Every row gives one point. Each copy is the shape, with its points in the same order, stretched, turned, moved and blurred by noise. Some copies are also mirrored. Which?

Shape:
[[  5  31]
 [ 15 -31]
 [ -9  39]
 [ -5 -27]
 [-24 -17]
 [ -8  39]
 [ 16 -13]
 [-40  34]]
Copy 1 (8 x 2):
[[-11  36]
 [ 30 -21]
 [-28  37]
 [ 11 -26]
 [-11 -27]
 [-26  37]
 [ 25   0]
 [-55  13]]
Copy 1 is: only turned
Copy 2, 8 rows:
[[  2  26]
 [ 34 -24]
 [-14  29]
 [ 14 -27]
 [ -6 -26]
 [-11  30]
 [ 28  -8]
 [-39  13]]
Copy 2 is: only turned
Copy 3 (8 x 2):
[[ 10  38]
 [-22 -26]
 [ 30  46]
 [  4 -30]
 [ 27 -16]
 [ 31  46]
 [-19  -9]
 [ 64  37]]
Copy 3 is: mirrored

Shape:
[[-14   8  23 -44]
 [ 16 -36  43 -44]
 [ -3  -7   7  39]
 [-18   1 -12  37]
 [ 12  11 -34  37]
 [-43  19 -49 -10]
 [ -9 -50  20 -24]]
Copy 1 (7 x 4):
[[-23  -4  26 -28]
 [-19  31 -13 -55]
 [ 27   0 -25  30]
 [ 34 -23 -13  20]
 [ 58   1  10  24]
 [ 24 -64  42   3]
 [  6  -3 -28 -49]]
Copy 1 is: mirrored
Copy 2 (7 x 4):
[[ 17  11  12 -33]
 [ 48   3  48 -12]
 [-16   6  -2  24]
 [-30  -3 -15  19]
 [ -9  11 -39  27]
 [ -5  -3 -56 -30]
 [ 21 -26  22  -4]]
Copy 2 is: only turned
Copy 3:
[[  2  -1  18 -45]
 [ 31 -29  -9 -65]
 [ 12 -10 -16  23]
 [ -4  -7  -4  31]
 [-21   6 -31  24]
 [-59  -1  22  13]
 [ 14 -50   1 -29]]
Copy 3 is: only turned
Copy 4:
[[-13   5  -9 -39]
 [ 26  -9 -31 -55]
 [ 22 -31  28   7]
 [  2 -29  21  23]
 [ 22  -3  21  42]
 [-42  -3  -5  35]
 [ 13 -40 -33 -23]]
Copy 4 is: only turned

Shape (9 x 6):
[[ -2  21 -11  -4  -4 -24]
 [ 17  -8  12  -5   5 -12]
 [ 23  -7 -10  13   0  13]
 [  0   6 -16 -22  11  22]
 [ 18  24  21   3  22   5]
 [-76 -11 -16 -30  -5  25]
 [  3  11  10  -4  53 -23]
 [ -4   1 -12  13  -8 -11]
 [ 23 -10  -4  -2 -16  -8]]
Copy 1, 9 rows:
[[-21   5   0 -10   3 -22]
 [ 11   2 -31  -5  19 -11]
 [ 12  20  -8  28   6  -1]
 [-22   0 -14  15   1  26]
 [ -2  29 -38  -8 -14  -7]
 [-14 -61  35  -7 -11  45]
 [-13  -9 -67   1 -17 -28]
 [  4   1  11   8   2 -19]
 [ 10  11  -5   5  29  -9]]
Copy 1 is: mirrored
Copy 2, 9 rows:
[[ 35  10   3  11  23 -21]
 [ -2  -9 -25 -18  22 -23]
 [ -9 -36 -18   0  -4   1]
 [  1   7 -20   5  17  28]
 [ 21 -24   1 -35  33  -1]
 [-23  95   5  19 -35  47]
 [  2  -5  13  -4  73 -12]
 [  9  -1   3  13  -6 -15]
 [  4 -13 -32  -5   0 -24]]
Copy 2 is: only turned
